Each row of a before or after table is a point. One or more steps were done to the points. Then noise was added and the rows were shuffled. The steps act on columns, c1 being the first. Name the steps. A step turns or swaps two columns, mirrors them in a line or flattens them onto one, adds a multiple of one to another, or multiplies or shifts one. Angles are multiples of 10 degrees, from the lower column toward the higher: turns from -170 to 170, lines from 10 to 170 but not 90. Use the fewest steps. Two steps may share a column if one is a turn and the other turns, adds or multiplies; they go together, in the order done. Otherwise the lowest column goes first.
In the rows, 128 means zero.

Before (9 x 2):
[[128 178]
 [159 133]
 [142  42]
 [ 79  86]
 [105 214]
 [113 103]
 [153 167]
 [167 126]
 [148 105]]
After (9 x 2):
[[155 152]
 [119  38]
 [109  83]
 [185 150]
 [ 94 142]
 [ 98 137]
 [145 213]
 [116 158]
 [ 87 103]]
Steps: turn c1 and c2 by 160 degrees

Before (12 x 3):
[[ 91 167 123]
 [177 162 171]
 [ 63 125  85]
 [ 61  87 126]
 [134 128 162]
 [169 168 187]
 [ 94 108 188]
 [171 147 119]
 [168  90 161]
 [157 194 123]
 [188 152 178]
 [185 150  91]]
After (12 x 3):
[[181  90 145]
 [ 75 158 190]
 [144  85  71]
 [ 81 189 147]
 [120 130  90]
 [160  96 122]
 [ 82 103 154]
 [136  74  63]
 [132  52 133]
 [155  86  66]
 [ 84 162  80]
 [161 145  77]]
Steps: turn c1 and c2 by -160 degrees; turn c1 and c3 by 160 degrees

Before (10 x 4):
[[145  89 151 115]
 [104 105 175 107]
 [166 132  96 159]
 [ 92 164 155 153]
 [108 126 101 115]
 [123  82  97 120]
 [ 92 133 169 188]
 [147 109 145 178]
 [137 163 130 147]
 [126 115  99 106]]
After (10 x 4):
[[ 77 127  88 186]
 [ 60 155  93 250]
 [ 75 179 115  85]
 [136 152 125 230]
 [129 166 143 103]
 [126 109 151 106]
 [185 102 146 188]
 [133 110  99 167]
 [143 137 186 111]
 [142 124 161  93]]
Steps: add -0.7 times c3 to c1; turn c2 and c3 by -130 degrees; multiply c4 by 2

Before (13 x 8):
[[121 142 160  91 131 172 128  75]
 [ 92 132 175 190 172 164 200 112]
 [135 205 139  99 138 115 122 162]
 [134 182 124 129 108 158 131 125]
 [147 192 119  75  82 115  87 158]
 [ 98 168 110 143 194 119 167  71]
 [138 106 179 165 201 112 178  95]
 [149 133 178 124 100 103 154 136]
 [110 203  87 180 161  87  87 122]
 [171 169  74  89 118 186 179  88]
 [105  96 180  98 174 185  84 124]
 [151 197 125 155 159 137 121 135]
 [ 98 181 172 156 191 159  83  65]]
After (13 x 8):
[[163 169 164 123 215 187 106  73]
 [136  88 100 162 150 223 189 128]
 [167 211  80  94 194 127  92 125]
 [108 148 128 161 102 160 162  73]
 [121 196 121  86 155 166 116 137]
 [ 65 167 168 137  69 160  69  89]
 [114 131 161 117 107  83 170 133]
 [127 183 133 123  85 127 121 127]
 [165 178  93 120 191 224 171  73]
 [195 135 211  90 162 200 155 107]
 [111 202 124 150 147 128 138 166]
 [ 89 190  88 168  83  80 132 155]
 [143 111 185  85 234 183 171  89]]
Steps: turn c1 and c4 by -150 degrees; mirror c3 and c7 in the line at 40 degrees; multiply c5 by 1.6; turn c5 and c6 by 40 degrees
